Each row of a before or after table is a point. One or more steps were done to the points. Then noise was added and the rows were shuffled. The steps act on columns, c1 being the first. What was done? A step turns or swaps two columns, mirrors them in a line or flattens them onto one, adds a multiple of one to another, or multiplies or shifts one. Angles are multiples of 10 degrees, from the lower column toward the higher: turns from -170 to 170, lines from 10 to 170 but not 90. Use the fewest steps. Two steps may share a column if one is a turn and the other turns, adds or multiplies; they go together, in the order done. Otherwise the lowest column goes first.

Before (13 x 2):
[[-20 -13]
 [-13  49]
 [ 33 -70]
 [-42  40]
 [-50 -69]
 [-22   8]
 [ 15  -4]
 [-35 -16]
 [ 77 -22]
 [-15 -32]
 [  1  21]
 [  1 -49]
 [  8 -50]]
After (13 x 2):
[[ -3   4]
 [ -8  14]
 [-23  45]
 [ 37 -70]
 [  4 -13]
 [ 21 -37]
 [ 19 -32]
 [ 23 -41]
 [ 11 -16]
 [-29  48]
 [ 31 -52]
 [ -9  17]
 [  0  -1]]
Steps: flatten c1 and c2 onto the line at 120 degrees

Before (12 x 6):
[[ -1 -51 -41  20  23  -9]
 [-28  18 -39  12  68  42]
 [-15  -8  27   1  17  21]
 [ 41  53  -9  29 -30 -44]
 [-43 -50  41 -10  40  13]
 [-17 -15 -30  33 -31  11]
 [ 16 -10 -32 -47 -34  40]
 [-23 -42  33  17 -21  47]
 [-34  46 -47 -45  19 -38]
 [-45  36  20 -27   7 -27]
 [  3 -10  21 -26  63 -37]
 [-12  25  41  17  17  50]]
After (12 x 6):
[[-43 -87  31  32  47  18]
 [-16 -53  19  14  21  23]
 [  2 -53  34 -28  57 -35]
 [-31   3 -35 -10  17 -37]
 [-23 -79   8  47 -11  49]
 [-13 -16  16  31  26  50]
 [-42  -7  34  20   2 -29]
 [-31 -21 -57  35  70  35]
 [-15 -54 -39  53 -27  17]
 [ 45  15   4 -12 -28 -48]
 [ 13 -46 -59 -67 -29  42]
 [  5 -92 -39  22  20  -4]]
Steps: add -1 times c1 to c4; shift c2 by -40; add -0.5 times c6 to c3

Before (13 x 11):
[[ 28  12   8 -23  40  25  29 -53   4  -2 -23]
 [ 19  41  17  55 -54 -36 -27 -44  38   2  50]
 [-34  12  -9  25   9  -1  11 -27 -15 -41  47]
 [-24  12  41 -23 -21 -43  33  14  19  35  -3]
 [-20   3  27  59 -22 -19  -4  45 -41 -29  37]
 [ 63 -44  46 -49  14   3  34 -49  15  53  66]
 [-43  20  42   9 -51  19  57   7 -36   1  -7]
 [  5  37   9   5 -41 -48  54 -27 -27  37 -22]
 [  2   8 -29  31 -62  26  57   6   1  41 -13]
 [ 20 -18 -21 -48 -33 -26  61   2  -3  16 -22]
 [ 38 -34  76 -11 -57 -12  -7  37  16 -51  33]
 [ -4  43  23   4 -50  41 -37  -7 -55  26  58]
 [-37 -48  62 -43 -20 -42 -31  -9 -39   1 -17]]
After (13 x 11):
[[-15  -9   0  42 -27 -43  -2  43  57 -23  -2]
 [ -4  48   3  66 -50 -58 -30 -44 -19  13 -14]
 [ 21  24  -1 -19  40  34  29 -52 -12  -8  16]
 [ 50 -11   0  -8 -57 -40  -3  36 -20 -48   0]
 [ 27  -7   4 -43 -34  10  63   4 -12  22 -30]
 [ 77  -7   1 -42  15 -64  34 -48 -30  51  25]
 [-20  34  -2 -19 -50 -42 -37 -11  53  17  60]
 [-46  -9  -2  -4 -48  14  53   7  34  -1  12]
 [  1   9  -2  29 -64  21  56   8  10  32  20]
 [-14  34  -4  -6 -40   5  54 -27  28  47 -54]
 [ -6 -62   2 -53 -21  -1 -30  -9  22  17 -44]
 [-37  -4  -2  17  15 -45  12 -25  23 -47  14]
 [-24  -1  -2 -17 -20 -12  33  12 -26  49 -42]]
Steps: turn c1 and c2 by 30 degrees; multiply c3 by 0; mirror c4 and c9 in the line at 10 degrees; add -0.3 times c6 to c10; turn c6 and c11 by 70 degrees

Before (12 x 18):
[[ -73   46  -11  -40   -5  -13    9  -36  -63  -17  -54  -24   31   43
    -3   10  -40  -11]
 [  14   60    5   10  -15  -67  -27    6   25    0   40    9  -33   -7
     1  -14   25   39]
 [  36  -21   -7  -10   17  -58  -17   15   22   59   58   58  -20   -8
   -10   -3   -7    2]
 [  42    5    1   -1  -19  -13   -1   27   -8   27   23   -8  -60   14
    15   27   -1   32]
 [  -4   62  -26  -29   11   15    1  -13  -46  -29  -58   -7   -6  -16
     0  -28    4  -26]
 [  31   -7   -9   14   50  -55  -32    6   -9   12   54    7  -20  -29
    31   40   28   42]
 [  26   20    1  -43   35  -33  -56  -10  -12   45   44   18  -46  -16
   -21   -9   -4   78]
 [ -37   76   66  -33   -4    3   40  -48 -101  -36  -70    6   14   18
   -50   -5    1  -33]
 [  44   33   -2   24   44  -68   11   58  -13   25   40    5  -40  -12
    10  -22  -28   48]
 [  -3  -50    9   27  -56  -15   -2  -24  -56  -31  -39   -9   40  -28
   -14  -11  -82    2]
 [ -59   -9  -11   51  -36  -13   14  -23  -58   14  -48   11  -23  -50
    16    6  -56    3]
 [  22   27   27  -12   10  -32  -61   14  -11   56   22   16   -4  -17
    72    2  -14   30]]
After (12 x 18):
[[  56  -11    0   32   34  -34  -14  -12  -10   43  -40   19  -47  -16
     1   18  -30   77]
 [  50   -4   27   18   11  -31  -49   13  -12   57   28   15   -4  -16
    66   26   -1   30]
 [  -5  -19   67   20   -6    3   75  -48 -100  -35  -58    4   16   17
   -23   75  -27  -32]
 [  29   -3   12   45  -55  -15  -30  -24  -55  -31  -44   -8   41  -27
     7  -50   72    0]
 [  67    0   -7   12   20  -57   -8   15   24   60   41   57  -18  -11
   -36  -23   -5    1]
 [ -44    2  -13   54   -6  -13   50  -36  -63  -16  -39  -25   31   43
    21   49   -4  -12]
 [  74  -27   -5    7   44  -67  -12   57  -15   25   -2    5  -40  -11
    11   29   37   48]
 [  61   40   -7  -29   50  -52  -45    7  -10   11   25    9  -19  -29
    19    1   -7   43]
 [  26  -40  -24   16   11   15   31  -14  -47  -29  -27   -7   -6  -15
    17   56  -24  -28]
 [  44  -24    6  -25  -17  -67  -37    8   25   -1    2    9  -34   -7
     0   57  -10   40]
 [ -29    8  -11   11  -36  -13  -37  -22  -55   13  -34   11  -22  -50
    41   -7   76    3]
 [  72   25    3    1  -22  -13    1   25   -5   27    0   -7  -60   13
    15   10    0   33]]
Steps: shift c1 by 30; mirror c2 and c16 in the line at 50 degrees; add -1 times c4 to c7; turn c4 and c17 by 130 degrees; add -1 times c18 to c11; turn c11 and c15 by -30 degrees

Before (11 x 32):
[[ 60 -52  17   5  18 -25   0 -62 -46 -31  37  72  46 -71  39 -77 -32 -31
   47  78  33  63   6 -55 -61  22  42  46  49  48   3 -10]
 [  2 -27  28   6  -3  17   0 -54   5 -42 -12  35  27 -30  10   8 -17 -16
   38  25  10  71  44 -36 -11  29 -12   0 -23  -1  -8  -5]
 [-57  12 -24  22 -11  24  38  -7  27  51  20 -43 -23 -21 -75  18   5  56
  -34  33 -16  17 -11  14  -4  16   1 -25  29  65 -24  23]
 [-26   0  42  -2 -10   2  21 -26  27  43 -17 -10 -29 -12   0   0  26  13
  -23 -10 -26 -14  15  10   0  10  17   3  25  20 -43  -1]
 [  5  -6  35 -25   3   5  24   0  40  47   2  19  12 -10 -60  18  22  22
  -21  -6  -9   6 -26   0  28 -19  15 -12 -25  44 -21 -25]
 [ 48  23 -36  29  34  17 -45 -25 -27 -34 -12  25 -35 -17  55   1 -21  22
   36  73 -19   8 -98  57 -33  19  -4 -42 -16  -9  59 -19]
 [ -2  23  27  -2 -20 -31  29  -5  10  -2 -30 -33   5 -25 -24 -32  25  18
  -16 -20  -1  24 -40 -30  19   3  -1 -30 -22  27 -34  -9]
 [-20  30  -2   5 -15  22  18 -13  38  30  29 -19 -31   4 -30  24  68  58
   14  45 -56 -20 -45 -16  -2  21 -10 -34   5  56 -41 -13]
 [-42  -5  -1 -24  -3  23  11  31  37  37   2   5   8 -43   4   3  26  36
  -15 -27 -17  16 -17 -43  12  -5 -11 -12   5  25 -29  15]
 [ 27 -24 -38  10  24 -51  -6 -50  30 -55  13  55  45 -71  43 -33 -33 -37
   22  34  23  35  18 -14 -10  37  39  -3   1  33 -16 -25]
 [ 46  25 -41  11  69 -14 -64 -45 -60 -36  -7   4 -37 -62  24  36 -15   3
   80  61 -26  -2 -72  29 -94   3   1 -17 -33  -3  31 -23]]
After (11 x 32):
[[ 57  41  71   6  19  40 -32 -64 -48 -26  40  67  45 -70  31 -39 -39  -2
   49  81  32  69   8 -56 -65  26  46  48  51  48   3  -7]
 [  3  18  57   4   2  83 -16 -52   7 -39  -7  42  26 -34   6  28 -11 -43
   36  21  11  74  45 -34 -14  29 -10  -3 -21  -1  -7  -8]
 [ 48  18 -67  15  71  50  67 -41 -58 -41  -5   4 -34 -65  17  94 -13 -76
   80  57 -23   4 -77  29 -95   3  -5 -21 -28  -3  39 -25]
 [ 22  20 -16   5  32  61  -9 -57  26 -58  10  56  41 -73  34 -35 -51 -17
   19  31  23  37  22 -15  -6  36  36  -1  -1  36 -22 -24]
 [ 47  13 -56  28  35  82  49 -26 -25 -38 -14  20 -39 -17  33  36  -9  -4
   31  70 -26   8 -99  60 -29  17  -1 -41 -16 -15  60 -19]
 [-25 -16  39  -3 -11 -77 -12 -20  25  43 -14  -8 -26 -18  -2 -13  20  24
  -20 -13 -25 -17  17  14   4   8  19   4  24  22 -47   3]
 [-21 -39 -34   5 -12 -58   3 -15  36  25  33 -19 -31   5 -21  71  71  16
    6  42 -55 -22 -46 -17  -6  20  -6 -34   6  53 -42 -13]
 [-53 -35 -34  22 -13 -59 -22  -2  31  53  20 -43 -26 -16 -49  21  19  55
  -35  34 -18  22 -11  12  -5  19  -4 -28  27  66 -20  20]
 [-41  -2   6 -22   1 -48  -8  32  34  37   1   0  12 -44   3  19  23  35
  -15 -26 -17  15 -19 -44  16  -3  -7 -12   4  25 -24  18]
 [  4 -13  39 -26   5 -77 -21   1  39  48   2  20  17  -8 -42  12  17  15
  -23  -7 -13  10 -26  -2  29 -13  16 -12 -19  45 -21 -26]
 [ -4 -36  12   1 -20 -36 -13  -1   5   4 -28 -34   5 -28 -16 -24   8  43
  -17 -22   1  24 -43 -35  19   0   0 -31 -20  26 -35  -9]]
Steps: add -1 times c2 to c3; turn c2 and c7 by 140 degrees; turn c6 and c17 by 30 degrees; add -1.5 times c10 to c6; multiply c15 by 0.7; add 1 times c19 to c16; turn c16 and c18 by -40 degrees

Before (10 x 64):
[[-31 -31  26  34 -40   4  16  28   1  -2   0 -27   3 -36  21  35 -28 -29
   34   5   2  36 -31  48  -9 -29   5 -22 -28  15   0   7  -6   4  40   8
  -21  24 -25  29  18 -42  19  18   2   6   9  31   3  37 -49  13  -5  29
  -44  38  17  18  35   6  -4  25 -33  24]
 [ -9   1 -19 -13  25 -18 -33  21   5  -2  -3 -29  29  -2   5 -24 -26 -10
   16  26 -28 -27   8  40  -9 -17  10  10 -31   0  38  -8   8   4 -26 -47
  -17   0  24 -17  40   7  11  20 -16 -14 -17 -21 -15   5 -10  23 -14 -40
   -1  36  16  17 -24  19  19  14  -6  25]
 [-19  33  19  26 -16  13  25 -38 -42  38  -3   5 -22 -25  34 -25  38  28
  -27  10  -8 -22 -22 -13  -2 -42 -34   5  14  37  18  -8 -11   9 -24 -34
  -16 -11   5 -22 -41 -10  -7 -10 -21  -8 -20 -42  -1  -5  -1  -8  -5  -7
   19  34  12  39  31 -24 -29 -31 -26  23]
 [-34  34  -9  39  18  18  11 -42  12  55 -28 -11 -46  13 -15   8  23 -36
    4 -43  -9 -19  -1  39  17 -33   6  10 -13  24  -7 -10  28 -34  19  -4
    6 -15  31  10  11 -46  52  35   6  34 -25   3 -64  -9 -25 -15  10  11
  -19  -1   5  41  -2 -32 -12  -9 -21   1]
 [-40  -5 -23  43 -50 -11  32   1 -19 -16  29  32  -3  12 -15 -18 -40 -31
    1  13 -35 -21 -24  27  20 -39 -28 -30  29 -26 -17  22   8  -7  10 -43
   17 -30   1  -4   2 -32  -6 -32  -3  32 -36  15   6  47 -25  16   2   5
  -33   2 -11  26  18  34  31  26 -11 -24]
 [ 38 -11 -27  41  26 -12  26  17 -24 -24  48  26  20 -63 -12  28 -16  -3
  -35  -2 -26   2 -61 -22   1 -18 -13  41 -26   3  -4   9  10 -19 -24  32
   -9 -14  41  12  14 -10 -18  -2  30  -3  -8 -28 -28  23 -29 -17 -32  23
   -5  11 -19  10  27  34 -16 -34 -25  10]
 [-32 -21  19  44 -38 -16  -3   2  -9  10  14 -25 -31   1  39  42  22 -20
    5 -36  21  40   4  13  26  35 -38   1  -5  27  -8   1 -15 -10  42   1
   -3  35 -13   0  12  21  -6  31  39 -25 -33 -28   5  44 -55  23  23   9
   31   0  20   6   1   1   8  12   1   8]
 [-34  33 -20 -16   4  19 -26  36  14 -25  36   7   2 -33 -26  15  24  13
   29 -38 -12  19 -45 -31  -5  -1  -2  37  31  20 -13 -30 -11  33 -26 -17
  -25  44   2 -11  11  -8  22  11 -30  -5  35  13   9   2   8   7  27 -43
   -3  56  55  -7 -33  -9 -15 -15   2 -42]
 [ 37  11  21   9 -18  31  20 -41 -38  -4 -23  44   8  -5  24  12 -17  11
  -19  22   3  31  -2  17  26  19  16   5  23  28  45  32  -2 -30  25   1
  -14  20 -27  16 -29  16  -1 -31   0  -2  10 -28  -6  45 -52 -27  37   7
   29 -12  29  -8 -12   1  25   5  32  27]
 [ 33   0  27  11 -13   5 -33 -27 -27  14  16  27  10 -39 -13  19  35  18
   40  10  38  29 -33 -26  24  -1  -1  45  30 -33 -23   9 -29 -30 -19  18
    6  41 -23 -18   5   8 -13  12 -12  -5  26  -5   0  -6  11  28 -14 -36
   32   5   1 -21  -8  43   2  15 -12 -31]]
After (10 x 64):
[[ -17   32   17   25  -17   37   24  -37  -41   38  -36    3  -21  -25
    33  -23   37   28  -18   14   -8  -10  -22   26   -3  -65  -35    8
    14   34   17   -7  -12   19  -25  -35  -16  -12  -15  -25  -42  -10
    -8  -10  -19  -12  -20  -42   -3   -5    1   -9   -6   -5   20   32
    11   39   31  -24  -29  -33  -26   22]
 [  32    3   29   12  -14    0  -32  -27  -26   14    8   28   10  -41
   -11   18   36   19  -20    7   37    4  -33  -45   24  -34   -2   43
    32  -33  -24   10  -29  -42  -17   17    9   41  -25  -15    6   10
   -14   14  -10   -8   27   -6   -3   -4   12   29  -13  -38   34    5
     2  -23   -7   45    3   15  -16  -31]
 [  37   11   22    7  -18   70   19  -39  -39   -3    1   47    5   -7
    26   11  -18   11   16   23    3    3   -3   22   23   77   16    5
    21   28   46   30   -3  -44   25    4  -13   22  -71   16  -29   15
    -2  -31   -2    5   11  -29   -7   45  -52  -30   35    7   29  -13
    27   -6  -14    0   26    5   31   29]
 [ -34   37   -7   39   19   63   13  -42   11   55  -42  -12  -47   11
   -17   10   21  -36   40  -42   -9  -37   -2   -1   20   -1    7   11
   -15   23   -5   -8   28  -14   18   -6    7  -16    0   13   12  -47
    52   33    4   30  -25    2  -61  -17  -27  -15   10   12  -19    0
     5   39   -3  -33  -13  -11  -17    2]
 [ -33  -21   21   45  -39  -46   -3    3   -8    9   35  -24  -32    0
    40   42   20  -18   12  -31   21   25    2   -2   26   30  -36    0
    -5   25   -8    2  -15  -34   43   -2   -3   35   10   -1   12   21
    -9   30   41  -19  -33  -29    3   46  -54   22   26    9   29   -1
    18    4    3    0   11   12    1    9]
 [  -9   -1  -17  -14   26  -31  -34   20    7   -3  -16  -30   31    0
     6  -23  -25  -11   43   26  -30  -17    7   -8   -9  -23   10    8
   -31   -2   37   -8    6   19  -25  -47  -18    0   51  -19   41    7
    10   17  -16  -14  -17  -23  -14    7  -10   23  -16  -40   -1   35
    17   17  -24   19   18   13   -6   24]
 [  35  -10  -26   41   26  -12   28   17  -24  -20   17   25   20  -67
   -12   27  -16   -2  -26    0  -26  -12  -59   30    2 -121  -13   42
   -27    4   -6    9    9  -13  -25   33   -9  -17   53   11   15  -10
   -20   -2   30    1  -10  -27  -27   21  -29  -20  -31   22   -6   10
   -17   12   27   34  -15  -35  -26   11]
 [ -34   34  -19  -15    4   49  -27   36   14  -24   23    8    3  -34
   -28   16   25   13  -25  -38  -13   35  -45  -32   -7  -68   -4   36
    32   18  -15  -29  -12   11  -25  -17  -25   46  -29  -13   10  -10
    23   10  -31   -3   33   14    8    5    9    7   26  -43   -6   55
    55   -6  -33   -8  -15  -13    1  -41]
 [ -32  -31   27   35  -42   -2   16   27    0    0  -24  -26    1  -35
    22   37  -29  -31   53    8    1   29  -29  -25   -8  -47    4  -19
   -28   15    0    8   -6  -22   41   10  -24   23  -26   29   21  -42
    19   17    1   13    6   33    2   34  -52   12   -4   29  -44   37
    18   17   33    4   -5   28  -33   20]
 [ -43   -4  -25   43  -49  -26   31    1  -16  -17  -13   34   -4   14
   -16  -18  -42  -31   28   14  -33  -19  -27    3   20 -117  -28  -30
    30  -27  -15   22    7    9   13  -45   17  -31   19   -6    2  -33
    -6  -33   -3   39  -38   17    7   41  -26   18    3    5  -33    3
   -13   25   18   32   32   25  -11  -23]]
Steps: multiply c6 by 3; turn c6 and c39 by -30 degrees; turn c11 and c26 by -50 degrees; multiply c26 by 2.5; turn c19 and c24 by -80 degrees; turn c22 and c34 by -40 degrees; turn c46 and c50 by -10 degrees
